Each row of a before or after table is a point. The points were changed in one or more steps. Then noise was added and the rows were shuffled. The steps act on columns, c1 being the first. Write out the steps. A step turns or swaps two columns, mirrors them in a line or flattens them onto one, adds a multiple of one to another, or multiplies or shifts one. Angles are multiples of 10 degrees, from the lower column toward the higher: turns from -170 to 170, lines from 10 to 170 but not 90. Use the fewest steps. Two steps may share a column if one is a turn and the other turns, adds or multiplies; they go together, in the order done. Otherwise the lowest column goes first.

Before:
[[-13  23  28]
 [ 33  13  -9]
 [  0   0  -9]
 [ 45  14 -11]
 [  7 -43  -2]
 [ 10 -46   3]
 [ 23 -32   0]
 [-44  18 -25]
 [ 22   2  -9]]
After (9 x 3):
[[ 49  31 -10]
 [ 22 -38  -1]
 [-63  -5 -25]
 [ 41 -20   2]
 [ 37  30 -10]
 [ 26  13  -7]
 [ 29 -40   3]
 [  0   1 -11]
 [-22  16  30]]
Steps: multiply c1 by 1.3; turn c1 and c2 by 20 degrees

Before:
[[-38   5 -12  10]
 [ 59 -18 -23  14]
 [ 39 -48 -11  11]
 [ 24 -18 -27   5]
 [ 41 -12 -21   1]
 [-15   2  16  -5]
 [-13 -23 -36 -27]
 [-18   1  -2  -4]
 [-26  10  37   1]
 [-17   4  -7 -26]
 [ 59 -19 -13  22]]
After (11 x 4):
[[-35  -5  16 -52]
 [ 23   6   2   2]
 [-49 -19  30 -21]
 [-35   1  -2 -18]
 [ 21 -10 -32   1]
 [ 11  27 -17   8]
 [ 11   6 -14   3]
 [-60 -10  21 -21]
 [-46   2  10 -15]
 [-15  32 -37 -18]
 [ 44  -2  12   9]]
Steps: mirror c1 and c3 in the line at 70 degrees; turn c2 and c4 by 100 degrees

Before:
[[-23   3  17  26  24 -12]
 [-16  -5  14  11 -20 -22]
 [  1  -6 -10  13 -27  12]
 [ 33  15  -3  32  -8  12]
 [-11  19  17 -19 -27  11]
 [ 25 -20   9 -25 -27   4]
 [  3 -13 -13 -12  19  -4]
 [ 14 -15 -10  16 -27 -32]]
After, 8 rows:
[[  4 -12  14  -2  20  -4]
 [-17  -5 -33 -32 -20 -21]
 [-22   2 -37 -31  24 -14]
 [ 31  16  -7 -13  -5  11]
 [ 14 -14 -22 -61 -28 -31]
 [ 25 -20   8  30 -27   5]
 [  1  -5  12  -1 -27  14]
 [-12  20   2  38 -28  10]]
Steps: add -1.5 times c6 to c4; turn c3 and c4 by 150 degrees

Before (14 x 8):
[[ -4  26  -4 -10  27  17 -11  43]
 [ 21  33  10  25   0   6 -36  31]
 [  8 -22  -4  15  22  23 -19  27]
 [ 25 -24  14  31  31   8 -12 -10]
 [ -7 -16  18  -2  24 -17 -24  21]
 [-12  17 -17  -8   6  12 -33   2]
 [ 39  32 -19 -11  33 -22 -18   2]
 [  4  24  15  13  39 -14   2  41]
 [-11 -23  -2  -3  21  15  -7   8]
 [-14 -16  -2  11   3 -16  15   4]
 [ 22  22   1  16  -6 -10 -32  11]
 [ 29  -3   1  29   1  15  -1  -1]
 [ 12  16  22 -17   9   3 -17  47]
 [ 11  26  25  42  -6  14  13  -4]]
After:
[[-13  -6   4  22 -16   4  12  -5]
 [ 22  13   0 -18   5   0 -59  34]
 [  9  10  11  12 -14  40  -7  25]
 [ 28   0 -13  21  15   1 -19  19]
 [ 29 -10   0  10   7  32 -33  -8]
 [  4  -9  -8  -9  22  22 -32  39]
 [-18   7 -10 -39  13   6 -35  16]
 [ 23  12 -35 -28 -22  32 -15  55]
 [ 22   5  13 -31   4  11 -10  27]
 [  3  -6  19 -26 -18  23 -28  -8]
 [ 18  10  -9 -21 -10  -6 -51  27]
 [ -6  11  -1 -21  17  27  -7  44]
 [-10  -9   3  -9  13  22  -7   2]
 [ 21  12  16  46  16  -5 -13 -28]]
Steps: turn c1 and c3 by -30 degrees; add -1.5 times c3 to c8; multiply c2 by 0.4; multiply c7 by 1.6; turn c4 and c7 by -40 degrees; swap c5 and c6

Before:
[[-45  20 -27   3 -28 -13   6 -17  -8]
 [ 16 -50  11   3  36 -20  -2  18  13]
 [ 36  25 -54  -4  16  32  31 -19  35]
 [-21   0 -31   1 -48  22 -26  -9  -1]
 [  4 -15  21  54  -3 -14   9  18 -28]
 [  3 -40  30  12  -1   2  35   7   0]
 [-16 -34  36  28  30  10  -6  15  24]
 [-24 -32  37   8  21   2  -8   1 -44]
 [ -9  60 -15 -21 -51  -2 -11 -23  -5]]
After (9 x 9):
[[ 16  12  27  -7  22  23  -4  17  50]
 [-15  24   0  16  46  10   2  27  35]
 [ -7  -5 -30  -5 -43  -6   0 -30 -60]
 [-22 -44  -7   8  38  17   5   6  33]
 [ 29  35  32   5 -12 -54  -5 -18 -24]
 [-46  -8  -2  11 -42  -2   7 -13 -21]
 [-16  -1 -27   5 -42 -34   2  -8   0]
 [  2 -28  -9  38   8  23  -1  43  16]
 [ -3   0 -18   7  20  14   1  13  41]]
Steps: flatten c1 and c7 onto the line at 170 degrees; turn c2 and c9 by -90 degrees; turn c3 and c6 by 150 degrees; turn c3 and c5 by -50 degrees; turn c4 and c8 by 30 degrees

Before:
[[ 41   6  23 -17  34 -49  18 -27 -11  19  17  -7]
 [ -7 -49   1  -4   6 -27 -25   0 -20 -42   7 -16]
 [ -5 -23  15  35 -15  -6  26   5  33   2  19  -2]
 [ -6  -2  16 -17 -37   9  23  37 -36  -9 -27  11]
 [ 18 -17  -3  12  28 -37  18  -4  -2  -8 -22   0]
 [ -7 -39 -22 -32   3 -34 -18  -2 -28  20 -11  12]
 [ -1 -30 -13  47 -17 -12  -7 -19  -8  21  -6  16]
 [ -5   5  -4 -18 -40 -21   4   7  26 -20  14  26]
 [ 60 -15 -33 -22  20  14  -5   1  32 -42  13 -17]
 [ -5  15 -25 -23 -28  11  28  13 -13 -13 -15  -4]]
After:
[[ 11  -2  12 -53 -23  31  25 -11   4  -5 -27  -6]
 [ -4  15  37 -27 -15  26  -8  11   2  -9 -15  -6]
 [ 26   5   6   1 -45   9  -2  21 -24 -13  15  -5]
 [-16 -14  12   6  24  -2 -31  29 -26 -29  13  60]
 [ 12 -40  -5 -30 -20 -28 -28  20  22  14 -11  -7]
 [  0 -17  17   8  -2 -46   7 -10   5  -6 -23  18]
 [ -2 -22  15  32 -15   5  26 -22 -29   1  19  -6]
 [ 16 -30   0  31 -21   1 -14 -36  18  15  -7  -1]
 [-16 -49 -22 -13 -13 -25 -12  -2  16 -30   8  -7]
 [ -7   6   4   3  -5 -60  29  22  26  13  16  41]]
Steps: swap c1 and c12; mirror c3 and c7 in the line at 60 degrees; turn c8 and c9 by -140 degrees; turn c4 and c8 by -60 degrees; turn c5 and c6 by -40 degrees; multiply c10 by 0.7

Before (14 x 14):
[[  7   2  -4  22 -18  -1  -7 -41  -6   9 -10 -16  15   7]
 [  9  -4   9 -15 -11  11 -13 -20  14  -4 -26 -32  23  12]
 [ 12   7   4 -10  15 -23   3 -32   4  -2  -7 -10  -4  17]
 [-26  11   7  -8  30  17 -20  18   5   7 -24 -16 -26  -2]
 [  8 -13   6  18   4   8 -17   3  -4 -18  -9 -29  14  23]
 [ -2   7   3 -15 -13   4  -3  22  -8 -11 -22 -12 -14  14]
 [  9   4  27  -6 -15   8  33 -22   1 -10  -2 -20  22 -31]
 [ 12 -25   1 -17  18  11 -16  20  -7  30 -12 -60 -30 -19]
 [-13 -33  -1  -7 -13  11  42  23  -7  -6 -19  -6  24  -1]
 [ -2   9   1 -14 -10  13 -12 -23 -23 -10 -13 -42  20  19]
 [ -3   6  -5  -2   8  -1 -15  25   6   1 -14 -31  18 -11]
 [ 15 -33  10   4   0   4 -24  20 -35   0  -8  -8  22   5]
 [ 15   7  10   2 -12   9  43  16   6  44 -16 -16  23  13]
 [-50   3  31  12 -10  -8 -18  15 -15   4 -15 -17  -3  -3]]
After, 14 rows:
[[  7   7 -45   0   8   1 -12  25  -7   0 -16 -30  21 -12]
 [ -7   6 -13  -7 -15   3  35 -24  -5 -13  -2 -22  25 -33]
 [-14   1 -44  22 -19  -3  -7 -42   6  10 -11 -15  15   8]
 [-40 -34 -31   4   2   4 -26  23  42  -3  -8  -8  21   6]
 [-15 -27 -40 -18  19 -11 -16  16   1  23 -11 -61 -26 -17]
 [ 25  14 -33 -12  29   0 -20  17   6  -1 -21 -16 -27  -1]
 [-17  10 -40 -13  -7  -1 -11 -24  34 -14 -13 -41  22  16]
 [-10 -12 -35  19   6   5 -16   3   0 -20 -10 -27  15  24]
 [ -7   9 -28  -1 -11 -13  41  16 -17  36 -16 -16  23  16]
 [ -8   5 -36 -12  14  -3   4 -32 -12   4  -8 -12  -2  20]
 [  1  -5 -29 -15 -10   3 -15 -19 -24  -5 -26 -34  25  13]
 [ 33   3 -11  12 -10  -5 -17  17  46   5 -13 -15  -3  -4]
 [ -6   5 -37 -15 -12   5  -3  22  11 -12 -21 -11 -17  15]
 [  5 -34 -39  -9 -12   1  41  24  15 -12 -22  -7  23  -2]]
Steps: multiply c9 by 1.6; turn c1 and c9 by -150 degrees; shift c3 by -40; flatten c6 and c10 onto the line at 110 degrees

Before (10 x 18):
[[  4   3  11  -3   4 -21   6  16  13  10  -4  -1  -4 -12  -3   4 -10 -20]
 [ -9  10   4  12   9  -3   5  -1  -1 -15   6   0   4  13  -6   0  16  -1]
 [-12  -2  -1  14  -4  11  13   0   6  -9  14 -21   3   8  20  -3   8   1]
 [ -3   6   3  -6   2 -11   2 -11   0   1   4  12  -6   6  -8   1   1 -10]
 [  7  -3   0   9  -6 -17  -5  25  13  15   3  -3 -10   2  11   3  -4 -17]
 [  6  19   3 -10   8 -10   3   0  -4   1 -11  12  -7   1  -6 -10   8 -20]
 [ -6  -6 -13  10   3   9  18   9  10 -12  20  -3   6   9   8   0   5  -1]
 [ -1  10 -11   0   6  -2  11  -5  -7   0   3  -6  -4   9 -15   4   9  -4]
 [  4  -9  -5  14   4   4  13  -6  -1  -5  12  -8   1   5  -5 -14  13   4]
 [  8  10  -1  22  -6   1   2  19  22  17   9  -9 -15 -18  14  -6 -19   1]]
After, 10 rows:
[[ -9  10   4  11   9  -3  -3   4  -1 -15   6   0   6  13  -3  -2  15  -1]
 [  4  -9  -5  14   4   4  -7  18  -1  -5  12  -8   3   3  -4 -15  12   4]
 [ -1   9 -11   0   6  -2  -6  16  -7   0   3  -6   4   9 -15   2   9  -4]
 [-12  -2  -1  14  -4  11 -12   5   6  -9  14 -22  -7   7  19  -4   8   1]
 [  8  10  -1  22  -6   0 -18 -44  22  17   9  -9 -20 -19   5  -3 -19   1]
 [  7  -4   0   9  -6 -17 -17 -60  14  15   3  -3 -14   2   4   2  -4 -17]
 [ -3   6   3  -6   2 -11   8  26   0   1   4  12  -2   6 -10   0   1 -10]
 [ -7  -6 -13  10   3   9 -24 -15  11 -12  20  -3   1   9  10  -1   5  -2]
 [  4   3  11  -3   4 -21 -19 -36  13  10  -4  -1  -2 -11  -5   6 -10 -20]
 [  6  19   3 -10   8 -10  -3   1  -5   1 -11  12  -3   0  -8 -10   8 -20]]
Steps: multiply c8 by 2.5; turn c7 and c8 by 160 degrees; turn c13 and c15 by 30 degrees; turn c14 and c16 by -10 degrees

Before, 11 rows:
[[ -3   2   5  -2 -11  19  -3  -1  -8   1   1   1 -14  11   2   0   4   6
   -2  10]
 [ -6  -1   7  -2  -3   1  -7   0  -6 -27   0  -2  -6  11  -5   2  -3   9
    4   4]
 [ -5   1   4   7  -5   0 -19   2  -8   0  -5  -3 -14 -31   0   0   5  -9
    3  -8]
 [ -4   8  -9   7  -9   0  -1  22  16  -8 -11  -3  -9   1  -4   1   0   3
   -1   9]
 [ -3  -4   6   8  -1  -2  -5   0  -7   0   0  30   0   8  -7   6   1   7
    2   3]
 [  1  15  -3  11   2   1  -6   1  -5 -16   1  10 -13   9   1   1  -7   3
    6  10]
 [  2   0   2   2  -2   0  -4   0   8   0  -3  -1 -12  10  -5   1   4   1
   26   2]
 [ -1  -5 -10  11   2  -2 -12   0  -4 -11  -7  -1 -13  11   0   2   1   9
    0   1]
 [  1  -3  -6 -10   1   4  -7   3   4  -5   0  -3 -12  -6  -1   3  -7  -7
    1   7]
 [ 10   1  -2   0 -16   7  -4   8  -9  -1  -2  -1 -10 -18  -6  18  -7   3
   -1   3]
 [  7   1 -13   9  -7  -2  -1   8  -9  -6 -16  -4  60   7   0   4   4 -15
    4 -24]]
After (11 x 20):
[[ -5   8  -5   7  -7  -1   0  22  15  -7 -11  -5  -9   1  -4   2   0 -16
    5   8]
 [ -3   3   3  -1 -12  19  -3   1  -9   1   1   1 -14  10   2   1   6 -15
   -3  10]
 [  7   1 -16  10  -7  -1  -2   9  -9  -7 -15  -4  61   9   0   8   6 -34
    6 -25]
 [ 10   1  -4   1 -17   8  -5   8 -10  -3  -2  -2 -10 -17  -6  27 -11 -18
    2   3]
 [ -6   1   1   7  -5  -1 -19   3  -9   0  -5  -3 -13 -31   1   0   8 -29
    4  -7]
 [  1   2   4   2  -1  -1  -5   1   7   0  -4  -1 -11  10  -6   1   6 -19
   26   2]
 [ -6  -2   6  -1  -3   1  -7   1  -5 -26  -1  -2  -6  10  -4   4  -7 -10
    4   4]
 [  0  -3  -5 -10   1   3  -7   2   5  -5   1  -3 -11  -6  -2   5 -10 -28
    1   7]
 [  2  16  -5  10   2   0  -6   2  -5 -15   0  10 -13   8   0   1  -9 -16
    6   9]
 [ -3  -5   5   8   0  -2  -7   1  -7  -1   0  28  -1   7  -7  11   2 -12
    5   3]
 [ -1  -5 -11  11   3  -1 -11   1  -5 -10  -6  -2 -12  11  -1   4   3 -11
   -1   2]]
Steps: add 0.3 times c9 to c3; add 0.3 times c8 to c19; multiply c16 by 1.6; multiply c17 by 1.6; shift c18 by -20
